Every row gives one point. The window is the flat piece filled in between its corners: a triangle in 3 columns, a solid with four corners in 4, and so on. A path goes straight from each point to the next, and from the last back to the first. List the points from which the path goes on through the window.
In the rows, 128 means zero.

Window (4 x 4):
[[147 123 166 144]
 [156 169  95 157]
 [ 81  78 141 120]
 [160 106 132 116]]
Path:
(1): [161  90 121 133]
(2): [157  74 123 151]
(3): [157 121 135 107]
(4): [109  96 148  92]
(5): [110  79 105 165]
(6): [123 104 125 161]
(7): [113 148 117  92]
(8): [143 158 122 126]
(9): [165 109 106 159]
(10): [180 125 121 143]
(11): [159 163 129 105]
(12): [151 122 147 118]
Through the window after points: 2, 6, 8, 12

Window:
[[159 196 145 143 113 118]
 [ 63 109 107  84 139 168]
 [180 117 137 137 162 107]
 [153 153 173 149 104 125]
 [145 147 129 120 102  96]
 [ 66 144 155 104 141 129]]
Path:
(1): [ 95 157 127 147 142 124]
(2): [125 151 150  91 115 139]
(3): [136 133 140 101 122 123]
(4): [125 129 118 159 154 114]
(5): [146 153 134 145 108 110]
(6): [142 160 145  95 111 104]
(7): [174 145 168  87 132 109]
(8): [130 142 130 151 147 120]
(9): [ 91 145  99 159 127 146]
(10): [111 154 171  83 147 109]
(11): [162 167 152  78 124 123]
(12): [133 139 122 145 100  93]
(13): [157 157 151 161 113  97]
(14): [183 157 175  98  98 118]
(15): [116 149 175  84 140 140]
(16): [ 78 146 141 131 129 119]
Through the window after points: 1, 3, 5, 7, 11, 15

Window:
[[135 160 129 135 130  70 117 111 103]
 [133 115 162 123  77 179  99 129 146]
 [131  88 129  92  96 110 145 105 104]
 [121 126 200  97 174 104 134  90 143]
 [138 110 162  93 109 168 171 130 167]
 [140 147 104 155 105  93 114  50 115]
 [ 63 126  96 105 137 105 102 159 132]
 [138 154 100  97 124 124  93 132 155]
 [124  90 130 155 155 148 116  97 115]]
Path:
(1): [120 103 130  77 117 126 137 105  88]
(2): [143  97 129 133  90  98 134 112 148]
(3): [110  95 119 131 126 116  99 129 184]
(4): [153 171 116  88 119 127 122 111  98]
(5): [120 122 138 103  94 181 103  84 106]
(6): [133 116 162 128  95 149 108 140 158]
(7): [126 110 137 118 125 121 122 136 142]
(8): [ 90 146 130  84 162 135 119  92 111]
Through the window after points: 1, 3, 5

Window (12 x 12):
[[105 130 182 138 158 100  91 116 141 126 111 114]
 [159 181 168 161 143 163 151 124  97 127  87 121]
 [135 157 134 137 162 100 121 118 122 138 126  89]
 [130 144 149 154 102  94 122 120 123 144 103 125]
 [127  84 118 134 129 122 152  93 109  69 110 155]
 [139 130 149 150 120 133 139  44 122  62 139 144]
 [122 190 151 122 136 144 101  85  91 123 102 129]
 [144 136 132 159 132 117 104 132 140  83 127 161]
 [137  88 147 178 164  72 152 113   7 212 139 141]
 [132 121 134 149 102 158 112 165 114 104 156  96]
 [151 124 138  98  98 174 141 141 161 133 188 122]
 [ 99 152 142 137 122 136 149 129 134 118 159 130]]
Path:
(1): [132 124 120 160 118 129 122  92 140 119 140 132]
(2): [147 163 180 107 151 127 127 153  89  97 126 142]
(3): [127 158 168  93 111 102 131 133  98 113 136 121]
(4): [131 132 149 160 146 141 112 117 137 123 121 123]
(5): [125 161 142 152 131 159 112 120 148 122 128 132]
(6): [140 144 152 128 121 131 131 117 119  87 123 122]
(7): [122 130 169 105 110 107 151 136  92 105 138 132]
(8): [133 136 111 177 152 163 115  89 149 136 125 115]
(9): [126 162 128 154 133 151 139 108 120 128 120 107]
(10): [169 136 214 131 127 131 146 147  99  98 124 170]
(11): [163 137 161 122 130 115 114 124  82  98 118 126]
(12): [ 98 133 121 186 147 142 154  66 161 141 131 133]
Through the window after points: 1, 3, 9

Window:
[[118 146 109 100 106 138 161 116 122 108 171 171 113 130]
 [127 214 144 123 116 110  89  95 156 107 154  86 129 158]
 [132  92 169 115 177 149  89 142 140 107 136 135 139 136]
 [120 106 103 170 115 146  90 101 137 118  95 149 122 145]
 [127 192 136 112  90 105 133 158 143 148 113 165 128  75]
 [156 129 153 172 140 155 136 158  71 108 133 103 121 130]
 [171 116 158 136 122 147 122 103 152  57  71 109 141 160]
 [ 88 150 129 109  73 108 143 136  77 101 165 123 109 136]
 [ 76 179  97 139 142 103 156 166 116 100 113  91 152 162]
 [131  84 156 107 160 176 129 103  84 110 100 143 124  80]
 [146 122  94 102 137 123  81 115 127 156  96 109 197 135]
 [127 120 161 125 128 158 149 154 128 183 105 127 146 128]
 [117 134 170 155 190 157  82 136  96 106 104 178 133 185]
 [152  86 129 107 164  91 150 111 122 134  68 129 140 107]]
Path:
(1): [166 121 129  83 122 166 125 121 117 126 125 123  78 154]
(2): [146 151 112  76 105 126  98 147 141 115 145 134 102 150]
(3): [109 142 159 190 152 134 135  74 114 107  96 113 174 132]
(4): [111 109 140 143 127 134 135 113 110 104 113 132 143 119]
(5): [163 129 133  98 144 144 116 151 103 120 106 135 106 143]
(6): [151  93 107 108 137 135  97 159 108 139  97 134  92 148]
(7): [112 137 147 140 143 138 132 121 115 111 112 141 164 121]
(8): [104 140 127 145 122 101 134 132 122 117 121 119 174 107]
Through the window after points: 2
